Each row is a point. A path goes straight from each point to the next, and from the last back to the first. The post is the endless flat space through its rows: a point in 2 columns, a line in 3, a plane in 4, and so on, so that a path can go around it. How many times does the path go around the post? Going back the other way cancels.
In the rows, zero is written as 128.

Post (2 x 3)
[[144 118  99]
 [129 119 152]]
Path (22 x 3)
[[147  94  84]
 [174  88 137]
 [182 136 126]
 [143 145 132]
 [ 95 138 109]
 [105 103 117]
 [130  83 134]
 [177  92 139]
 [193 128 111]
 [179 129 139]
 [151 113 129]
 [150 126 127]
 [133 171 139]
 [117 134 144]
 [112 103 127]
 [111 102 116]
 [ 94 123  81]
 [122 148 118]
 [160 163 128]
 [161 118 101]
 [142  73 162]
 [123  87 102]]
Times around: 1

Post (5 x 6)
[[108 116 121 140  99 134]
 [155 107 141 146 173  83]
 [109 114 102 148 155 142]
 [108 138  81 122 103 113]
 [135 145 189  59  93 116]]
Path (10 x 6)
[[132 126  88  81 116 120]
 [151 146 124 106  66 113]
 [139 154 144 149 137 124]
 [109 132 140 149 122 109]
 [ 99 126 139 135 125 110]
 [127 152 120 135 126  93]
 [153 139 125 146 148 104]
 [115 116 114  94 114 220]
 [133 109 131 112  88 107]
 [118  47 147 124 136 130]]
Times around: 0

Post (8 x 9)
[[117  83 111 141 146 101 119 156 152]
 [169 142 120 125 110  88 182  95 131]
 [170 125  85 128  85 113 125 133  90]
 [129 111 132  59 160 106 182  94 116]
 [111 117 133 109 120 111 124  78 161]
 [112 133 124 148 168 174 127  92  79]
 [164 150 166 159 124 107 136 165  71]
 [120 125 145 148 135 173 108 147 124]]
Path (24 x 9)
[[134 147 195 115  64  86 134 116 123]
 [123 110  96 109 130 107 137 126 116]
 [161 154 103 133 140 144 142 148  90]
 [172 142 161  96 153  86 164 108 149]
 [133 122 155  97 141 116 150  75 114]
 [118 129 141 137 104 139 146  72 125]
 [120 119 116  96 119  89 168 155  49]
 [128 153 127 151 103 136 104 156  98]
 [145 144 132 110 190 129 138 132 135]
 [181 127 172 108 152 102 151 137 116]
 [175 121 153 134  89 160 147 102 137]
 [130  97 100 109  71 101 109 101 125]
 [108 156 112 133 128 147 144 101 100]
 [146 137 121 158 146  96 154 143 162]
 [144 123 128 115 183 109 119 140 114]
 [121 100 131 104 130 132 106 108 117]
 [125  87  99 138 106 162 110 145 117]
 [ 93 112 146 137  89 113 121 106 114]
 [139 146 130 139 111 108 143 133 129]
 [146 157  93 134 160 146 154 123 148]
 [168 119 117  66 131 125 142  61 151]
 [138 126 148 140 114 149 134  61 116]
 [155 130 168 128 121 156 155 176 107]
 [155 112 122 134  94  82 124 125  90]]
Times around: 4

Post (13 x 14)
[[111 110 105  83 161 122 145 131  94 115 149 138 107 142]
 [ 96 121  74 135 170  68  99 125 133 133 129 124  91 138]
 [ 96 104 117 123 152 113  76 135 130 118 135 156 155 163]
 [ 95 155  96 149 134 122 164  93 193 133 103 154 177 118]
 [ 76 131  96 138  86 118 147  93 166  90  89 146 176  90]
 [ 98 106  83 142 140 126 107 164  88 168 175 129  74 132]
 [116 104  88 124 172 149  99 104  92 125 144 104 116 146]
 [ 90 165 118 179 111 111 185  86 150  82 135 130 171 122]
 [ 95 142 173 115 112 150 145 120 159 101 111  93 129  64]
 [ 95 113 116 117 132 108 128  97  89 169 165 112 113 133]
 [118 136 166  97  85 169 123 101 167  96 116 116  69 115]
 [ 98 108 110 143 170 119 123 117  89 130 104 170 114 143]
 [102  97  93 115 152 116 129 143 106 137  97 107 115 185]]
Path (18 x 14)
[[103 142 102 121 140 118 112 146 136 121  79 147 126 167]
 [133 126  99 121 158 138 110 105 122 139  97 155 138 118]
 [119 143  95 112 146 120 125 154 166 118 147  87 130 150]
 [134 123 116 139 132 133 117 108 135 113 153 127 178 111]
 [ 95  96 136 135 119 126 159 182 130 126 123 131 111 110]
 [ 89 110 131  98 151 116 152 126 108 150 141 125  98 117]
 [ 85 141  73 114 132 127 144  95 101 116 114 125  99 156]
 [ 87 158  97 112 137  64 157 134 130 107 121 133 124 149]
 [112 123 108 147 158 107 107 101  87 128 164 138 136 127]
 [123  91 108  76 120 125 173 120 131  95 109 166 123 110]
 [109  83  72 134 173 159  89  96 120 169 112  79 125 142]
 [ 95 106  87 134 182 129 131 104  75 125 161 141 114 153]
 [ 84 127 116 114 157 117 120 136  89 136 160 143 111 116]
 [114 139 121 145 124 103  74 109 115  95 162 107 112 151]
 [104  85 115 124 118 143 113  94 103 159  87 135 118 114]
 [102 101 135 140 109 120 165 118 162 132 130  87 133 132]
 [ 74 110 116 139 100 139 159 107 140 123 122 110 157 115]
 [ 87 132  86 121 135  95 163 115 132 168 112  61  99 146]]
Times around: 3

Post (17 x 18)
[[123 141 148 135 125  77 150  86 125  89 174  90 173 134 160 148 121 123]
 [112  94 169 144  85 116  99 163 189 146 158 101 159 158 120 146 106 132]
 [154 169 164 126 145  82 157  93 165 106 158 135 129 170 132 114 103 158]
 [ 98 134 148 148 106  89 137 120  71 129 130 153 161 128 126 193 123 134]
 [115 128 181  99 145 146 196 106 175  97 134 174 118 157 129 128 126  48]
 [100 119  82 123  92  69 136 156 175 104 101 144  86 136 139 119 168  90]
 [141 151 138 136 127 103  65  99 155  90 128  98 116 169 138 162 143 137]
 [115 117 109 157 133  91 155 145 132  84 100 101 104 168 142 125 170 132]
 [132 179 135 113 124 153 136 167 122 124 117 149 118 105 150 167 103 135]
 [150 121 130 127 135 152 106 119 163 168 152  66 110 153 124 133 149 169]
 [126 115 123 124 123 126  83 173 160 141  89 111 156 110 109 131 155 123]
 [153  66 152 175 124 150  95 144 135 158 128 160 129 154 130 100 124  96]
 [105 105 155 144 119 132 154 100 145  91 118 129 103 149  98  69  92 128]
 [117 106  67 142 109 129 144 145 145 125  69 143 171 102 126 164 163 146]
 [144 121 140  74 149 175 101 135 114 119 155 138 139 146 126 177 106 119]
 [178 141 131  76  53 137 140 187 140 131 140 117 121 119 133 194 155 147]
 [124 113 120 130 166 141 137 124 181  98 139 129 107 112  87 143 122 125]]
Path (14 x 18)
[[152 128 137 137 121 123 130 167 118 135 114 151 180 110 101 110 141 108]
 [132 125 147 114 170 107 154 148 123 159 140 112 128 149 123 152 120 117]
 [132  87 145  87 131 115 131 148 146 114 123 108 163 181 130 119 124 131]
 [127 105 144 142 121 145 133 127 153  78 129 145 141 135 172 131 109 117]
 [162 133 126 121 125 153 145 175 162 102 124 142 120 160 128 135 130 152]
 [126 157 155 108 126 131 139 131 131  95 140 127 158 163 106 141 112 117]
 [134 132 120 180 116 100  88 177 156 134 134 130 140 156 114 137 140 102]
 [161 156 175 100 127 118 170 146 173 110 113 128 109 172 118 135 141  95]
 [146 128 162 102 148 128 155 136 122 129 119  84 122 125 134  91 125 126]
 [118 108 162 154 132 117 123 131 114 110 132 169  91 153 105 137  99 168]
 [137 122  90 138 157 148 105 132 150 140 123 154 161 120 165 174 165 106]
 [132 120 130 149  79 122  96 138 166 144 176 124 139 154 144 212 144 112]
 [133 143 150 144 146 150 131 146 195  78 139 169 141 129 111 107  98 102]
 [120 142 152 170 127 103  78 131 161  47 108  92 181 121 131 114 126 117]]
Times around: 2

Post (17 x 18)
[[100 177 113  94 144 120  76 147 154 100 133 129  96 144 107 164 111  99]
 [122  89 139 160 186 108 131 183 135 148 139 118  82 118 144 133 151 117]
 [134 146 103 186 163 112 135 150 118 128 174 152 143 138 122  95 101 133]
 [155 109 151 176 104 124 122 168 108 140 135 137 141 119 134 161 144 127]
 [139 133 199 103 129 121 135 154 198  95 126 113 167 134 167 119 137 101]
 [173 154 153 157 119 176 159 153 172 107 141 122 155 160 115 127 125 158]
 [147 145 169 183 110 134 103 133 134 132 111 103 114  82 175 129 122 144]
 [131 185 141 140 131 141 103 153 127  98 176 138 104 112  98 123 157 122]
 [158 133 151 136 135  86 154  97 146  71 167 112 135 154 177 144 127 138]
 [122 119  99 131 132 101  81 146 159 164 100  96 145 110 149 100 157 127]
 [139 130 160 130  94 203 128 126 127 146 131  96 122 117 109  86 151 142]
 [125 172  82 152 168 144 117 112 137 137 177 101 137 135 134 157 109 100]
 [161 151 141 106 139  95 152 144 193 126  88 136 105 135 153  74 157  81]
 [137 131 152 136 110 120 163 126 150 135 198 180 144 109 101 122 135 149]
 [117  87  96 115 116 168 114 186 152 161 189 111  92 106 167 127 127 117]
 [121 140 118  98 133 132 158 173 143 160 174  90 138 115 163 108  96 140]
 [ 99 161  97 138 137 143 137 169 133 125 108 143 166  90  98 114 129 123]]
Path (12 x 18)
[[162 115 126 115  87  91 114 157 145 102 169 128 132 161 148 100 140 125]
 [143 153 146 113  89 173 150 142 131 148 159 128  99  63 110 137 132 155]
 [114 137 106 133 176 150 139 154 169 118 129 154 123 117  97 118 156 136]
 [128 129  99 158 115 155 140 160 154 142 135 139 109 129 161 102 150 123]
 [110 100 129 158  79 160 109 132 141 114 158 105 153 101 115 106 180 148]
 [154 136 133 120 121 109 128 160 153  97 138  92 118 113 164 116  98 115]
 [145 126 115 145 145 158 112 180 160 118 128 100 154 167 113 103 147  91]
 [118 132 125 190 129 138  99 126 199 130 165 142 195 135 178 151 121 101]
 [131 135 176 132 113 149 163 116 123 111  86 101 120 158 162 113 151 104]
 [142 148  76 152  89 163  98 159 128 160 178  93 121 156 113 151 130 142]
 [165 146 138 169 139 127 141 133 164 133 118 110 107 155 122 111  97 110]
 [128 149 133 145 123 114 168 162 171 155 114  88 103 120 152 129 129 132]]
Times around: 1

Post (17 x 18)
[[ 78 103 102 125 140 108 106  90 173 113 160 140 135 140 153 103 100 112]
 [110  93 119 117 139  89 112 145 125 125  89 122 123 150 130 121 130 126]
 [131 137 121 160 107 164 154 103 121 143  86 121 167 101  97 161 147 130]
 [160  76 165 148 167 165  95  64 149 120 151 117 148 124 156 118 121 149]
 [148 115 126 145 124 138 134 111 127 128 146 112 159 109 141  81 100 152]
 [142 138  73 107 124  82 135 144 111 121 147 133 136 132  88 118 132 177]
 [126  98 124 113 109 117 148 130  73 136 164 156 139  87  96 140 147 150]
 [143 138  96 145 146 115 137 120 137 151  82  96 112 139 106  97 143  87]
 [139  71 117 204 108  97 114 163 134 132 135 139 158 137 117 171 120 106]
 [177 122 137 118 105 124 131 135  91 111 151  78 120 101 113 134 165 125]
 [146  88  86 102 137 132  96 165 172 117 156 154 156 135 140  67 115 156]
 [137 103 120 143 146 116 156 147 179  97 113 114 132 118 138  86  99 134]
 [155 156  96 145 115 140 106 129 120 135 148 144 103 112 143 119 107 131]
 [151 139 163 130 126 153 123  81 163 181 116 137 130 106 132 124 114 138]
 [147  73  62  94 114 139 140 128 163 132 114 118 133 136 124 155 116 141]
 [148 101 107 120 118 104 139 158 138 115 127 131 117 152  94  78 117 148]
 [121 109 134 108 125 151 187 101 123 114 187 118 149 125 178 129 116 166]]
Path (24 x 18)
[[158 151 130 164  89 109 120 128 122 118 159 130 168  97 135 120  95 177]
 [142 161 134 153 114  92 105 112 136 131 103 103 105 170 137 147  79  99]
 [126 100 131 134 125 183 151 134 147 123 107 126 163  74 110  91 104 112]
 [128 119 192 120 137 126  99 114 131 141 119 106 128 131 157 121 145 144]
 [113 137 162 164 130 160 143 128 152 104 116 142 152  79 168 114 133 142]
 [101 123 103  97 103  49 159  86 130 131 149 131 151 148  83 105 159 147]
 [170 136 141 115 131 140 146 128 126 149 140 161 142  95 155 128 121 139]
 [152 116 151 113 136 150 174 134 183 143 135 147 159  78  83  84 115 159]
 [131  82 129 147 131 103 162  83 154 130 136 104 124 122  94 148  98 140]
 [130  87  68 202 136 111 121 111 108  75 208 137  92 130 110 109 138 107]
 [153 122 103 132 138 109  92 131 171  97 145 126 127 117 138  85 131 133]
 [148  93  95 104 159 136 139 173 113 109 121 162 159 148 126  70 153 138]
 [132 167 130 138 126  99  93 136 107 177 106 139 149 131 141 118  81 159]
 [114 101 106 106 159 183 156 158 130  95 105  88 160  89 133 109 151 116]
 [153 136 138 164 124 121 164 164 137  83 142 127 133 122 114  59 106 181]
 [163 134 129 153 100 144 148 112  86 170  76 107 122 130 115 206 178 118]
 [147 165 158 110 131 114 153  97 206 140  83 136 123 150 136 169 116 171]
 [105  88 101 100 157 112 108  90 189 103  66 111 133 151 125  79 117  84]
 [136 125  59 155 122 134 137  90 170 116 160 149 163 149 122 144 133 154]
 [159 112  99 147  95 136 149 129 200 117 130 108 158  92 104 112 111 153]
 [162  79 125 133 150 152 123 121 172 138 132 111 128 136 123 126 124 127]
 [ 94 129 100 150  82 101 118 164 130 120 131 104 181 111  74 112 145  82]
 [ 86 137 123 148 102 112 129 147 127 157 146 147 169 102 155 130 124 127]
 [151  76 124 135 130 116 135 106 165 156 101 115  97 115 135 167 143 133]]
Times around: 3

Post (17 x 18)
[[113 170 143  65 134 112 119 145 125 143 128 140 171 142 144 126 168  97]
 [113 100 157 136 134 163 105 139 145 170 139  91 134 131 115 171 127 118]
 [164 137 106 123 131 146 142 118 113 149 147 181 110 137 166  97 121 132]
 [161 135 122 145 121 160 140 133 111 115 129 133 149 167 159  64 134 124]
 [142 153 124  87 100 130 129 113 171 130 116 134 154 144 173 112 141 115]
 [105  75 146 108 118 100 118 104 111 154 125 105 136 123 142 181 120 113]
 [147 165 124 142 112 131 123 148 120 129 151 117 125 138 154 108 114 125]
 [105 108 150 142 153 112  92 113 135 142 122 100 127 125 137 184  91  86]
 [130 156 124 130 122 179 141 154  93 116  97 141 125 134 138  92 142 148]
 [ 99 146 135 101 106 118 164 144 135 125 140 141 148 116 168 101 184  96]
 [124 104 147 118 142 115 134 162 141 186  85  99 127 141 115 154 132  96]
 [ 78 151 122  82 109 125 146 139 111 147 134 141 111 163 162 106 155 104]
 [141 148 136 121 149 144 132 132 112 111 112 139 127 153 179  92 145 171]
 [132 100 108 119 150 134 102 130 117 129 146  76 114 119 109 167 139 108]
 [159 126 132 129 109 140 161 143 123  93 145 155 107 156 146 107 138 147]
 [125  86 181 117 141 117 110 131 133 133 114 117  99 111  98 132 122 118]
 [154 151 120 140 124 138 156  98 102 123 128 141 117 152 103  99 130 158]]
Path (26 x 18)
[[130 129 122 127 125 126 137 159  97  93  97  99 115 165 103 111 125 188]
 [106 160 130  97 130 110 101 109 101 156  79 159 143 179 142 110 127 123]
 [114 130 177 148 103 132 105 174 121 103 124  97 148 160 169 109 138  85]
 [167 121 169 114 138 136 141 152 111 124 118 149 144 129 103 101 127  96]
 [ 99  86 144 125 110 120 144 139 110  69 150  68 113  79  98 182 130 130]
 [103 156 161 107 100 137 169 198 115 115  80 148 161 146 158  90 162 184]
 [125 143 158 106 107  53 153 105  90 174 146 197 139 155 116 137 115  86]
 [180 140 158  96 123 134 133  85 160 131  90 146 167 140 138 110 159 134]
 [145 109 158  87 147 129 147 113 152 152  91 162 140 114 164 121 153 135]
 [135 145 141 121 140 150 125 108 142 142 158 157 128  86 142 121  98 107]
 [116 144 141 127  95 101 158 105  64 168 145 147  60 122 131 148  94 119]
 [110 164 170  84 104 112 123  70 143 128 138 175 124 174 162 123 127 146]
 [139 162 121 144  83 108 154 104 114  96 147 141 150 164 166  94 130 150]
 [ 69 100 134 130 140  91 104 103 113 107 149  94 110 105 176 174 105 115]
 [128 133 116 105 150 186 181 118 117 126  68 106 194 166 132 133 175 163]
 [184 124 139 124 120 144 118  99 160 123 139 124 144 154 150 122 123  97]
 [104 104 192 128 110 143 126 153 110 120  77 131 117 130 128 127 148 147]
 [122 150 128 122 136 125 147 161 124 179 115 184 147  81 137 136 146  86]
 [ 95 103  93 130 164 129 132  92  52 164 121 105 154 168 134 150 112 127]
 [128 141 153 112 127 155 128 125 113 130 146 149  71  99  86 140 109 110]
 [143 107 152 118 128 182 103 115 124 124 106 121 104 103 151 102 147 138]
 [127  98  91 121 113 112 155 143 106 156 156 132  78 174 145 141 160 130]
 [154  90  92  77 109 144 156 174 146 198 164 171  63 136 146 156 157 140]
 [ 94 159 168  67 140  63 102  62 154 117  71 126 127 115 104 160 140 120]
 [129 131 169 105 111 138 138 145 150 104 108 127 109 105 187 135 156 131]
 [112  48 151  95 122 109 131 104 132  87 170  85 119 121 176 134 145 114]]
Times around: 0

Post (17 x 18)
[[127 116 127  67 123 136  75 141 124 147 173 132 111  89 121 122 131 147]
 [151 120  81 125  92 136 155 114 122 114  98 121 146 108 140 104 203 108]
 [141 124  95 143 124 123 113 136 124 164 124 148 137 152 120  81 123 156]
 [120 119 117 138 158 142 145 119 122 130 100  81 124  95 127 144 116 124]
 [ 94 140 124 137 162 148 134 120 125  98 107 103  91 130 153 100 125 166]
 [147 111  55 130 132 136 169 141 158  93 142 137 137 133 131  89 144 118]
 [103 115  92 137 105 163 145 128 128  95 145 124 104 111 138 141 128 129]
 [157 144  93 103 138 144 116 115  83  98  98 122  78 141 117  97 108 142]
 [134 110 112 101 120 125 153  91 140 125 152 132 142 126  90 137 147 111]
 [147 153 118 161 129 182 121 169 114 123 117 117 121 152 137  95  99 155]
 [119 140 129 134 123 130 158 141 144 148 122 131 142 139 148 157 119 126]
 [139  97 115 129 118 144 106 107 139 118 129 131 117  89 141  95 169  99]
 [146 175 105 148 132 165 102 159 151 162 141 129 138 111 161 105 119 155]
 [ 76 125 112 125 133 159 145 120 150 134 101 138 115 149 108 139 156 107]
 [133 135 109 156 133  79  86 134 132 115 158 140 118 123 105 121 131 125]
 [127 143 126  94 113 150 159 162 115 122 106 164  95 100  68 110 113 142]
 [ 75 114 142 127 126 145 127 100 152 130 143  83 126 129 147 137  88 101]]
Path (27 x 18)
[[107 163 108 153 109 145 142 127 120 140  84 117 131 181 147 113 162  90]
 [176 129 126 123 135 164 120 134 131 131 124  97 106 103 116  68 106 125]
 [146 190  84 107 140 109 131 151 147 134 105 124 139 147 141 137 158 146]
 [ 60 122 119 108 178 149 127 120 185 111 131 117 140 133 136 121 135 103]
 [ 79 118 101 116 118 117 108 134 172 190 199 164 187 159 148  74 154 202]
 [106 195 118  98 169  92 124 160 120 142 140 166 101  85  97 174 152 171]
 [107 141  96 110 109 154 136 136 134 156 118 161 103 211  97 122 127 113]
 [141 105 101 112 113 169 119 102 147 125  94  99 117 141 129 117 149  94]
 [158  95  63 126 158 147 136  80 163  69 152 131 123 154 151 102 134 122]
 [129  77  67  39 100 173 162 137 134 142 179 123 162  65 128 102 110 126]
 [104 107 125 156 112 142 125 110 129 109 129 140 117 124 127 128 112 117]
 [142 170 113 141 117 179 149 160 170 137 117 128 162 141 179  99 119 155]
 [152 109  82 121  95 107 157 136 120 118 111  88 173  96 170  54 154 136]
 [103 116 100 174 108 104 122 106 101 142  98 151 112 129  73 175 137  66]
 [116 141 146 147 148 116 138 131 139 126 146 117 117 101 171 110 126 147]
 [ 59 146 147 141  79 141 102 114 119 182 103 148 117 110 130 144 143 109]
 [133 171  94 117 127 158 126 151 102  84 141 111 127 106 132 165 123 143]
 [140 117  93 147 174 128 129 124 104 100 131 122 110 147 130 115 115 106]
 [121 186 124 135  99 145 149 142 144 166  76 104 145 109 136 106 169 121]
 [160 138  80 146 112 116 120 130 107 108 131 128 108  95  72 186 146 133]
 [132 141 114 115 142 106 135 115 137 105 106 130 124 111 138 124 113 144]
 [ 86 191 112 101 111 151 144 164 115 128 144 119 134 139 134 180 111 159]
 [ 91  94 124 124 144 115 111 154 121 134  97 184  57 118  89  30  91 137]
 [154 156 125 140 135 149  80 145 169 172 156 152 107 111 144 115 166 135]
 [134 128 121  82  79 155 143 127 125 115 114 111 113  75 117  69 118 127]
 [129 119 100 138 125 144 170 131 129  66 113 152  95 106  64  51  89 145]
 [127 102  76 100 136  84 134 137 124 126 166 143 137  86  73 109 126 123]]
Times around: 4
